Each point is reached from the start by the listed moves, each made 0, 1 or 2 times, or once backwards (-1), plus a little noise. Is the number of moves made odd or even? Then give how often each move was made.
In the rows, 128 means zero.

Moves:
(1): [175 135 116 117]
(2): [127 163 119 141]
(3): [138 132 165 122]
Start: [135 132 144 139]
Points:
[229 215 101 145] => even (2, 2, 0)
[181 102 144 116] => even (1, -1, 0)
[203 118 217 104] => even (1, -1, 2)

Moves:
(1): [158 132 128 130 124 127 132 138 124 132 133 123]
(2): [123 175 136 128 124 121 121 132 136 132 133 126]
(3): [130 126 180 126 128 132 132 115 129 139 128 131]
(4): [125 128 130 169 128 139 123 127 124 138 126 122]
(5): [133 130 128 127 163 132 131 133 128 126 127 133]
(6): [128 127 125 120 127 160 128 133 135 132 131 124]
(7): [123 131 127 131 128 127 156 134 130 127 126 126]
(8): [114 122 136 133 124 122 121 169 134 127 132 130]
(9): [131 123 128 132 131 121 131 122 162 129 127 124]
(10): [126 126 121 123 131 125 130 130 125 156 124 127]
(11): [121 126 128 129 128 123 130 123 128 131 171 127]
(12): [131 129 129 128 120 131 131 129 132 129 126 165]
Start: [114 121 115 146 134 144 122 122 131 132 147 168]
Points:
[143 68 221 153 116 210 200 150 225 133 149 228] => even (1, -1, 2, 0, 0, 2, 2, 1, 2, -1, 0, 2)
[98 194 91 107 71 159 73 220 249 129 126 227] => odd (0, 2, -1, -1, -1, 2, -1, 2, 2, 0, -1, 2)
[122 68 233 245 91 137 124 121 114 145 191 161] => odd (1, -1, 2, 2, -1, -1, 0, 1, 0, -1, 1, 0)
[96 56 225 108 192 194 170 183 196 121 242 216] => even (0, -1, 2, -1, 2, 2, 1, 2, 1, -1, 2, 1)
[185 238 130 118 145 100 160 115 138 105 162 205] => odd (2, 2, 0, -1, 1, -1, 1, -1, 0, -1, 0, 1)
[126 196 127 141 113 135 96 168 224 210 199 221] => odd (1, 2, 0, 0, 0, 1, -1, 1, 2, 2, 1, 2)
[77 168 149 77 177 162 160 79 110 196 225 177] => odd (-1, 1, 1, -1, 1, 1, 1, -1, -1, 2, 2, 0)
[56 69 65 114 84 155 178 165 158 88 227 241] => even (-1, -1, -1, -1, -1, 1, 2, 1, 0, -1, 2, 2)

Moves:
(1): [153 130 117 130 120 136 136 135 130 129 135 116 123 127 132 132 130 133 136 127 132 149 126 128 119 132]
(2): [128 137 127 132 132 117 124 134 131 123 123 142 130 125 127 127 124 119 135 133 126 131 134 131 128 132]
(3): [125 130 143 127 121 129 121 130 120 119 120 127 127 124 128 122 139 130 123 124 137 127 133 134 129 120]
(4): [125 126 133 145 130 119 140 132 130 132 130 123 123 130 137 131 122 130 127 126 136 128 139 126 126 132]
(5): [137 127 136 115 134 131 118 127 136 128 128 141 133 125 131 135 124 133 127 116 127 136 121 125 122 138]
(6): [125 123 130 126 128 139 128 122 125 123 132 129 124 128 121 132 128 120 138 136 134 128 116 137 137 121]
(7): [117 132 134 122 130 122 136 129 125 126 130 130 130 123 125 132 129 134 120 132 132 127 128 136 128 126]
(8): [128 127 121 124 136 125 119 142 137 131 118 129 111 128 119 121 136 120 135 127 143 128 114 127 121 128]
(9): [128 129 136 130 130 126 141 122 148 125 122 129 127 141 126 120 140 138 136 128 131 123 128 134 125 118]
(10): [130 135 138 122 127 128 133 116 129 135 115 129 132 134 127 126 136 122 124 124 129 135 124 136 140 123]
(11): [128 127 127 127 111 121 132 123 132 128 150 113 119 120 140 126 132 115 123 116 117 122 125 132 114 120]
(12): [129 117 128 130 118 123 131 125 124 139 122 137 124 128 125 117 125 129 142 141 128 130 130 124 134 137]
(13): [129 124 126 130 131 127 142 135 129 138 136 127 145 125 133 118 121 118 122 131 134 117 131 130 124 126]
(14): [128 128 129 125 128 136 130 134 129 128 129 127 130 137 131 126 120 128 124 141 119 128 132 137 133 129]
(15): [123 124 126 126 127 134 126 128 122 127 128 123 132 126 138 127 144 124 128 127 126 130 125 136 127 124]
(16): [127 123 123 122 125 133 129 140 131 126 125 131 130 124 134 130 122 133 129 124 117 127 129 122 129 126]
(17): [136 132 132 119 128 130 127 128 129 125 138 139 134 128 120 135 136 127 126 126 118 122 125 123 141 137]
(18): [124 132 127 134 122 135 128 131 113 139 135 134 139 130 137 126 126 134 134 135 128 123 114 132 135 113]
(19): [136 134 122 113 135 117 129 127 120 124 141 109 127 133 133 134 124 128 152 132 135 114 119 117 131 125]
(20): [122 126 124 124 124 125 114 116 135 126 129 133 126 119 137 136 130 124 124 139 129 113 127 121 130 124]
(21): [125 123 134 125 122 125 129 129 136 126 130 133 126 138 125 138 131 126 123 128 133 138 143 135 124 120]
(22): [126 124 145 134 134 125 129 135 133 137 135 115 142 122 120 124 125 128 127 139 128 134 121 129 129 124]
(23): [126 133 125 123 139 127 126 130 131 135 133 129 123 118 127 119 128 127 130 127 122 122 131 126 132 123]
(24): [135 122 129 131 129 122 124 131 133 129 129 127 142 127 126 133 127 140 130 120 133 129 120 141 131 135]
Start: [131 120 135 140 121 147 124 119 119 135 118 113 118 133 111 113 108 126 123 121 123 135 130 131 110 114]
Points:
[202 97 104 141 137 147 96 134 132 124 105 142 92 122 52 106 127 134 228 136 153 218 121 166 124 159] => odd (2, 2, 0, -1, 0, 2, -1, 0, 0, -1, -1, 2, -1, -1, 1, -1, 0, -1, 0, -1, 1, 0, 2, 2)
[115 81 197 75 138 128 94 130 201 121 121 139 94 127 111 107 171 118 134 130 163 64 125 91 96 104] => odd (-1, -1, 2, 1, 2, 0, 0, 2, 2, -1, 0, 1, 1, 0, 1, 1, 2, -1, 1, 2, 1, 1, 0, -1)
[186 133 167 91 145 142 122 108 173 103 76 144 157 188 91 132 149 176 163 81 92 174 147 142 132 137] => odd (0, 1, 0, -1, 1, -1, -1, -1, 2, 1, -1, 0, -1, 0, 1, 1, 1, -1, 1, -1, 1, 0, 0, 1)
[137 116 123 95 122 127 96 54 170 134 57 186 65 135 97 109 104 93 165 161 154 128 96 114 98 150] => even (0, 1, -1, -1, 2, 1, 1, 1, 1, 1, 0, 2, 0, 0, -1, -1, -1, -1, 0, 2, -1, -1, -1, -1)
[181 142 101 153 72 141 133 112 209 119 171 117 123 127 176 121 152 118 98 103 55 126 182 196 89 85] => even (2, 2, 0, 0, -1, -1, -1, -1, 2, 0, 2, -1, 0, 2, 1, 0, 1, 0, -1, 2, 1, -1, 2, 2)
[184 139 151 49 116 132 54 100 188 97 192 121 116 134 130 169 147 94 104 77 59 133 135 149 91 135] => odd (0, 1, 0, -1, 2, -1, -1, 0, 0, 0, 2, -1, -1, 2, 1, -1, 2, -1, 1, 1, 2, 0, 1, 1)
[109 107 210 137 112 160 144 125 67 176 135 161 246 144 111 133 129 106 109 215 172 131 87 249 216 98] => odd (0, 1, 1, 1, 0, 2, 2, 0, -1, 2, -1, 1, 2, 2, 2, -1, 2, 2, 0, 1, 1, 1, -1, 2)
